Each row of a before or after table is a point. The points were changed in one or more steps. Then noise was added and the rows were shuffled. The steps act on how far a point lies along the listed directions, d1 being the first. What was done? A step turns or swaps two directions, mirrors them in a line or flattens them onto one, adds a multiple of one to another, or multiplies one. Angles are multiples of 10 degrees, from the lower direction toward the higher: turns from -170 to 170, lines from 10 to 170 but not 90. Use the fewest steps. Two steps may share a direction if one is a turn and the other turns, adds or multiplies; they go together, in the order done. Otherwise the lowest direction goes first.

Directions:
(1): [-3.4 -0.8 -3.1]
(2): [ 2.0 -4.1 -1.1]
(3): [-2.5 -2.1  3.4]
Before, 8 rows:
[[-0.2 -4.3 -3.0]
 [-3.0  4.2 -2.4]
 [ 0.6 -1.1 -1.0]
 [-4.4 -1.9 -0.3]
 [-1.9 -1.5 -3.5]
 [-1.9 -2.5  6.5]
 [-6.1 -1.8 -2.5]
 [ 0.6 -0.9 -7.2]]
After:
[[-2.4 -1.7 -0.7]
 [-2.2 -2.3  0.5]
 [ 0.0  2.6 -3.7]
 [-0.1  0.0 -0.1]
 [-1.1 -0.1 -1.3]
 [-1.2 -1.3  0.0]
 [ 0.3  2.3 -2.8]
 [-1.7 -4.5  4.6]]
Steps: multiply d1 by 0.4; flatten d2 and d3 onto the line at 70 degrees

Directions:
(1): [ 1.1  2.7  4.0 -2.2]
(2): [ 3.8 -0.6 -2.4 -3.0]
(3): [-1.0 -4.5  2.1 -2.1]
Before, 14 rows:
[[ 1.8  0.4  0.0  1.1]
 [ 2.1  2.2  4.5 -3.1]
 [ 0.1  2.1  4.6 -0.9]
 [-1.1 -0.1  0.8 -0.1]
 [-2.6  0.5 -0.6  0.6]
 [ 0.5  2.7  4.0 -1.1]
 [ 0.0  1.5 -0.5  1.3]
 [-0.1 -1.3  0.7  0.3]
 [-2.1 -0.1 -0.4  0.6]
 [-0.9 -0.2  0.1  2.4]
 [-2.2  0.9  0.3  2.3]
 [-2.2 -0.6  1.4  1.5]
 [ 2.1 14.0  0.9  5.0]
 [ 2.0  5.1 -2.6  2.6]]
After (14 x 4):
[[ 0.5 -1.3  0.5 -0.1]
 [-0.4 -0.9 -1.0 -0.4]
 [ 1.0 -2.0 -2.0 -0.7]
 [ 0.8  1.3 -1.2  0.8]
 [ 0.3 -0.1 -1.7 -1.5]
 [ 2.1 -0.4 -1.4 -0.1]
 [ 1.0  0.7  0.8  1.6]
 [-2.5 -1.5 -1.6  3.7]
 [ 1.6  5.5 -1.8  2.9]
 [-4.2 -1.8  0.4  4.3]
 [-2.4 -2.3 -1.7  3.4]
 [ 0.1  0.0 -2.2 -1.6]
 [ 0.1  7.8 -8.4  9.7]
 [ 1.5 -0.2 -2.9 -0.3]]
Steps: turn d1 and d2 by -130 degrees

Directions:
(1): [-4.7  1.5  1.7 -4.2 -2.2 -0.9  2.4 -1.7]
(2): [-3.7 -1.9 -1.4 -1.9  5.3  1.4 -1.5  2.0]
(3): [ 1.6 -0.4 -2.6 -3.9 -2.4  3.0 -4.0 -1.9]
(4): [-3.9 -1.2 -0.2  4.0 -3.3  3.8 -0.7  0.8]
(5): [ 1.0 -3.8 -2.4 -1.9 -2.5 -0.6  3.1  4.2]
Before, 12 rows:
[[-5.5 -2.1 -3.3 -1.3 -2.2  7.4 -3.8  2.0]
 [-6.4  1.3  1.8 -1.4 -0.4  4.1 -2.5 -2.2]
 [-3.9  4.1  4.4  0.9  3.8 -2.2  1.7 -4.7]
 [-3.6 -3.2 -3.3 -0.1  1.5  3.6  0.7  5.0]
 [ 0.7 -1.2 -0.5 -2.3 -3.3  0.1  0.1 -1.5]
 [-1.5  2.3  1.9  3.4  1.7 -0.2 -0.4 -0.6]
 [-2.5 -1.6 -3.0 -2.9  0.8  4.0 -1.4 -0.2]
 [-3.1 -1.8 -3.5 -4.7 -1.0  3.4 -3.0  0.9]
 [-4.5 -0.5  2.4  1.7 -1.2  2.0 -1.7  0.1]
 [ 1.0 -1.0 -1.7 -1.0 -3.3 -3.3  4.2  1.8]
 [-2.5  2.8  2.7  4.1  1.6 -2.3  0.6 -0.1]
 [ 6.8 -0.4  1.8  4.1  0.0 -2.7  2.4  5.1]]
After (12 x 8):
[[-1.6 -2.1  0.6 -0.7  0.0 -1.3  2.5  0.6]
 [-2.3  0.6 -1.2 -4.1 -2.5  4.2 -3.3 -5.6]
 [ 1.5  0.8  0.7 -6.1 -4.3 -0.9  1.5 -1.2]
 [-4.0  1.6  0.7  2.5  2.5 -2.3  1.4  0.3]
 [ 1.9  1.8 -0.7 -1.3  0.0  1.2 -3.2 -2.3]
 [ 0.2 -1.2 -0.3 -0.9 -2.7 -3.1  4.7  2.9]
 [ 0.8  2.0  2.6  5.3  5.1  1.8 -4.3  1.9]
 [ 1.3 -0.9 -0.8 -0.2 -2.1 -0.7  4.3  0.9]
 [ 2.5  3.1  2.0  2.9  0.1 -2.4  3.7 -0.2]
 [ 2.9  0.9  2.2 -3.2 -2.0 -2.8 -0.4 -1.4]
 [ 5.4  1.0  0.5 -2.5 -3.2 -4.9  5.6  1.8]
 [ 0.0  3.3 -0.7 -1.7 -0.1  0.4 -4.7 -3.4]]
Steps: multiply d2 by 0.4; turn d2 and d4 by 150 degrees; turn d3 and d5 by 100 degrees

Directions:
(1): [ 0.9  1.3 -3.2 -2.0 -4.1  4.0 -3.4  0.2  2.4]
(2): [-5.2  1.1  2.5 -3.0 -2.5 -3.3 -1.0  0.2  2.2]
(3): [-3.5 -2.6 -3.2  5.7 -1.7 -0.9 -1.0  0.4  0.5]
(4): [ 3.3 -0.1  1.3  1.7 -2.8 -2.5  0.6 -5.5  2.4]
(5): [-0.1 -3.7  5.5  1.4 -1.3  4.0  0.0  1.1  1.5]
(6): [ 1.3  3.2  2.5  2.4 -3.2 -1.1 -2.6  1.9 -4.5]
Before:
[[ 1.8 -1.2  1.4  0.1  3.8 -1.4 -0.8  0.5 -6.3]
 [-0.8  0.7 -0.7 -2.4 -0.9  0.2 -3.9  0.3  3.1]
 [ 1.6  3.4  1.6 -2.8  0.9  1.0  0.4  4.1 -2.7]
 [-1.8  5.4 -4.5 -0.9 -2.7  0.9 -4.0  7.0 -2.7]
 [-1.8 -1.6  2.2 -2.2  0.9 -0.1  1.1 -0.7  1.5]
 [ 7.5  1.4  4.3  0.4  0.0  1.3  1.5 -2.4 -2.4]
 [ 2.9  1.0  2.9 -2.8  0.8 -1.2  0.9 -3.4  0.8]
 [-2.2  3.2 -4.7  0.8 -5.3 -1.5 -3.2  0.5  0.6]
 [ 6.9  0.0  0.5 -0.1  0.9  3.3 -1.2 -0.8 -0.4]
 [-2.3  3.2 -5.6 -2.0 -1.6  0.2  1.3 -3.9  3.2]
 [-4.8  2.3 -3.8  0.3 -3.5 -0.1 -3.7  3.3  0.1]
 [-2.5  2.0 -6.9 -2.5 -1.8 -1.1 -5.5  1.6  1.8]
 [ 1.5 -4.5  1.5  0.4  4.2  1.0  1.9  1.5 -1.8]
 [-1.8 -0.1 -2.6 -0.4 -2.5  1.3 -3.7  1.4 -1.8]]
After:
[[-5.3  0.7 -1.3  1.5 -3.8  1.3 -3.7  4.0  1.0]
 [-1.2  0.9 -1.1 -2.1 -1.5 -0.1 -4.0  0.3  3.1]
 [-2.7  0.7 -2.8  2.6 -5.9  0.3 -3.4  1.0  1.6]
 [ 1.4 -1.0  0.0  1.0  3.9 -2.1 -0.8  0.1 -6.6]
 [-3.7  1.1 -5.5  0.4 -2.4  0.7  0.9 -3.4  3.6]
 [-1.2 -0.9  1.5 -2.8  1.2 -0.8  1.1 -0.8  1.4]
 [-2.8  3.7 -4.0  1.0 -3.7  1.3 -4.3  7.4 -2.4]
 [-1.8 -0.8 -1.4  0.2 -3.0  2.0 -4.0  1.7 -1.6]
 [-3.8 -0.3 -6.0  0.1 -3.0  0.3 -6.3  2.2  2.5]
 [ 0.8  4.2 -0.9 -2.2  0.8 -0.8  0.2  3.6 -3.2]
 [ 2.4  1.9  0.3 -2.2  1.1 -2.5  1.0 -3.7  0.3]
 [ 6.9  1.2 -1.3 -0.7  1.4  2.2 -1.1 -1.2 -0.7]
 [ 7.6  3.5  1.6 -0.4  0.6 -0.6  1.4 -3.0 -3.3]
 [ 2.1 -3.6  1.3 -0.8  4.6  0.8  2.1  1.1 -2.4]]
Steps: turn d3 and d5 by 40 degrees

Directions:
(1): [-2.6 -2.6  4.0 -4.9  3.2  0.6 -2.7 -1.5  1.7  2.1 -0.5]
(2): [ 1.8  3.4 -1.4  0.1  2.0 -1.4 -7.1  1.8  0.4 -1.0  2.0]
(3): [ 1.9  1.5  2.6  0.6  4.5 -2.7  3.7  4.3  2.9 -0.2 -0.5]
(4): [-4.4 -2.6 -2.1  0.3  2.9  0.9  0.4  4.3 -4.1 -1.2  2.1]
Before:
[[-0.1  0.9  0.1 -0.8 -0.1 -1.8  0.2  1.8 -0.8 -2.0  2.8]
 [ 3.9  3.0  2.0  2.5  0.4 -2.1  2.9  0.5  2.4 -0.5 -4.3]
 [-2.8 -5.3  6.5 -6.8  5.7 -2.5 -0.1 -1.6  3.2  3.8  0.3]
 [ 1.3  0.5 -0.6 -0.2 -1.6  0.9 -1.8 -0.9 -0.7  0.4  1.6]
 [-2.3  0.2  3.1 -0.2  4.7 -1.3 -3.4  3.6 -0.1  0.6  0.5]
 [ 0.8 -2.4 -0.9 -1.6 -6.2  2.4  2.3 -6.9 -1.3  1.7 -3.3]
 [-8.7 -6.3  0.9 -6.1  7.5  2.8 -2.9  2.4 -3.9  0.1  3.8]
 [ 0.5  1.9  0.3  1.3  1.9 -2.2  2.7  3.1  0.7 -1.2 -0.7]
 [ 0.0  0.9  0.2 -1.4  1.6 -0.2 -5.8 -0.3  0.8 -0.6  0.0]]
After (9 x 11):
[[ 2.3  2.1  1.7  2.7  1.6 -1.7  3.5  1.8  1.2 -0.8 -3.2]
 [ 0.2  1.2  0.6 -0.2 -0.5 -1.5  0.3  0.7 -0.2 -1.5  2.6]
 [-0.3  0.9 -0.1 -1.5  2.1 -0.3 -5.8 -0.3  0.6 -0.8 -0.1]
 [ 0.8  2.5  0.3  1.0  1.7 -2.5  2.8  2.5  0.9 -1.1 -1.0]
 [-3.0 -5.2  6.5 -7.1  5.4 -2.6 -0.4 -1.5  3.6  4.0  0.1]
 [-5.1 -4.5  2.7 -5.9  5.0  1.9 -3.0 -1.2 -0.3  0.8  2.1]
 [-0.8  0.7  3.6 -0.2  4.1 -1.6 -3.5  2.7  1.1  1.3 -0.4]
 [ 1.3  0.1 -0.7  0.0 -1.5  1.0 -1.4 -0.5 -1.2  0.0  2.1]
 [-0.8 -3.0 -2.1 -1.5 -5.1  2.4  2.3 -5.8 -2.8  1.4 -2.2]]
Steps: multiply d4 by 0.4
